Each wall is flat, endless, passes through zero and stands at right angles to its row. A trip goes straight from one point to another. Which walls does it cross, in order?
In the rows, zero is written as 128.

Walls:
(1): [192 103]
(2): [109 108]
Trips:
[125  94] to [ 95 133] -> 1
[147 134] to [ 94 170] -> 1
[109 158] to [161 161] -> 1
[128 118] to [150 142] -> 2
[131 159] to [172 161] -> 1
[100 143] to [144 124] -> 2, 1
[126 118] to [131 148] -> 1, 2
[152 151] to [182 100] -> none

Walls:
(1): [139 179 178 106 133  91 117 149]
(2): [134  88 121  97  82  77 121  81]
(3): [176 139  98 128 176 119 137  71]
Trips:
[ 83  97 110 136 123 108 149 122] to [113 165 163 136 123 132 194 170] -> 2, 1
[153 101 132 158 137 135  33 105] to [128 126 161 127 112 136 135 150] -> 3, 1, 2
[141 154 109 117 111 144 130 102] to [ 80  99 182  73 120 138 125 121] -> 1, 3
[148 133 138 136  88 147 129  89] to [186 141 157 124 117  86 155 151] -> 1
[142 149 124 147 143 154 104 117] to [132 151 173  78 196 183 140 125] -> 1

Walls:
(1): [107 118 142 140 114 136 149 183 158  96 136 183  63 165]
(2): [153  93 120 155 144 185 123 111 154 130 175 154 116 114]
(3): [ 98 131  97 161 170 116  82 125 105 164 118  96 114  94]
Trips:
[170 157 126 136 109 166  81 117 152 129 138 138  59 182] to [185  91 123 130 122 135 108 138 121 111 168 131 151 173] -> none
[133 149 136 113 127 122 113 133 131 154 116 115  98 100] to [114  95 130  75 154 157 124 138 154 104 132  68 122 133] -> 2, 3
[145  79 126 106 125 181 113 107 161 181 123  86 109 149] to [157 139 190 115  68 124 152 114 133 117  84 105 177 103] -> 3, 2
[110 125 113  93  76 156 119 115  67 112 137 164 154 107] to [134 149 115 138 154 124 140 122 143 125 150 101 144  63] -> 2, 3

Walls:
(1): [119 203 169 122 120  49 191 123 188 149 128 169 123 109 103 194 108 160
  69 147 142  92  97 130 131 114 136  76 156 100 156 127 144 113  92 144
 125 157 146 176 144 133 130 158 131 160 163 107]
(2): [122  82 147 185 180  87 109 118 156 182 146  98 108 159 152  83 144 139
 130 100  98 142 141 179 115 142 157 151 113 153 128 156 158 115 125 164
 115 156 152 131 139 100 110 121 146 145  82 109]
(3): [109 104 149 111 141 133 125  84 151 137 174 109 157 107 116 140  98  95
 170 130 138 143 120 156 120  97 152  89 145 133 107  73 117 129 115  95
  98 119 127 142 160 170 167 129 159 167  74 135]
(4): [134  76 132 143  97 156  93 172 148  95 128 122 155 130 132  87 158 113
 147 141 148 145 178 167 176 130  55  83  79  66 175 160 119 111 123 142
 111 148 135 130  84  64 112  59 170  97 137 137]
Trips:
[136 105 119 137  94 135  84 141 143 131 136 134 151 147  65 167 111  93
 140 132 159 164 139 136 182 137 140 143 154 120 110  93 138 128 108 156
 131  31 186 122 166 123 169 104 109 130 141 120] to [144 146 108 125 123 113 202  86 130 125 137 114 138 143 158 129 130 122
 122 100 195 118 125 154 113 137 141 101 165 128 159 116  99 112 136 108
  78 128 140 169  94 165 111 127 146 110 129 130] -> 1, 4
[145  80  80 155 103 159 119 123  99 133  96 118 150 141 123 144 117 144
  97 152 158  75  81 120 129 102 151 141 132 147  95 168 152 122 105 179
 100  96 101 120 143  59  77 132 130 111 154 132] to [102 135 122 159 127 148 166 127 103 151 122 111 142 129 137 133 168  57
 174 116 138  59 133 159 113 124 137 138  71 172 171  81 152 172  81 101
 129  85 141 186 162  80 123  96 150  73 108 166] -> 3
[ 95 136 131 104  75 156  88 172 119 135 166 148 102 137 125 110 146 165
 131 115  97  97 104 136 114 128  69 140 149 144 137 137 163  92 146 139
 151 105  76 124 129 103 125 153 128  88  56 122] to [152 169 151 130 129 150 110  42 129 183 126 144 118 148 111 140 121 123
 123 127 121  90 105 102 166 141 124 117 127  85 165  87 130  85 139 161
 148 131 124  91 125 124 133 170 102 127 156  90] -> 2, 4, 1
[ 92  85 148 183  99 136  76 163 156 112 145  95  88 158 108 107  96 167
 124  67  98  83  64 109  87 123 117 149 136 141 175 102 145 169 128 119
  89 134 147 124 130 107 151 141 118 163 112 147] to [110 112 102  97 108 168 159 144 108 196 171 171 154 162 128 122 150  75
 150 136 133 100 136 138 185 123 107  95  81 152 163 183 138 124  98 112
 126 138 134 165 101 148  77 130 163  85 156 112] -> 4, 3, 2
[ 77 121 107 101 106 152 139 165  95 141  86  79  79 122 185 119  85 129
 159 126 134 138  66 216 148 175 133 164  77 133 161 100  75 135 151 194
 151 142 111 115 141 135 160  75  92 121 182 174] to [133 115 148 116  99 106 113 161 128 130 106 110 117 153 183 114  99 136
 161 143  98  75 143 124 128 149 115 117 124  93 156 127 144 168 114 107
 152 119  86  62  90  92 119 148 110 147 111 142] -> none
[144 139 124 151  71 128 204  87 143  64 114 108 135 120  93 140 142 139
  83 124 107 121 119 132 161 123 126 125 129 136 163 121  97 145 118 119
  84 150 117 157 107 145 162 123 117 108 137 157] to [140 126 108 161 136 104 148 140 154 125 101 153  82 149 115 127 119 107
 127 156  94 153  52 121 193 149 119 143  88 150  65 150 123 135  79  95
  88 113 114 136 121 196 134 153 106  78 171  77] -> 4
[123  88  86 148 150 113 152 219 144 149 143 148 121 163  78  83  89 157
 131 144  90  90 124  92  91 123  86 123  87 157 137 128  96 155 137  82
 141 127 122 113 112 137 139 132  97 115 112 152] to [145 162 105 142  66 149 118 114 103 123 109 183 180 109 147  90 127 161
 114 105 158 139 159 115  99 104 143 153 121 114 105 144 119 113 133 145
 131 156  80  96 108 145 126 150 122 136 133 129] -> 4
[123  91  79 146 149 109 154 117 147 111 133 112  82 130 134 132  94 113
  96 194 164 151  77 130  93 188 128  97 144  53 133 123 129 182 113 146
 174 108 155 125 136 162 140 118 108 117 103 106] to [106 178 120 106 189 123 138 115 123 131 148 130 148 140 159 122 168 134
  97 110 131 195 161  81 117 123 127 201 137 147 137 157  96 128 146 123
 100  88 163 126 163 111  82  98 167 155  99 118] -> 2, 3, 1
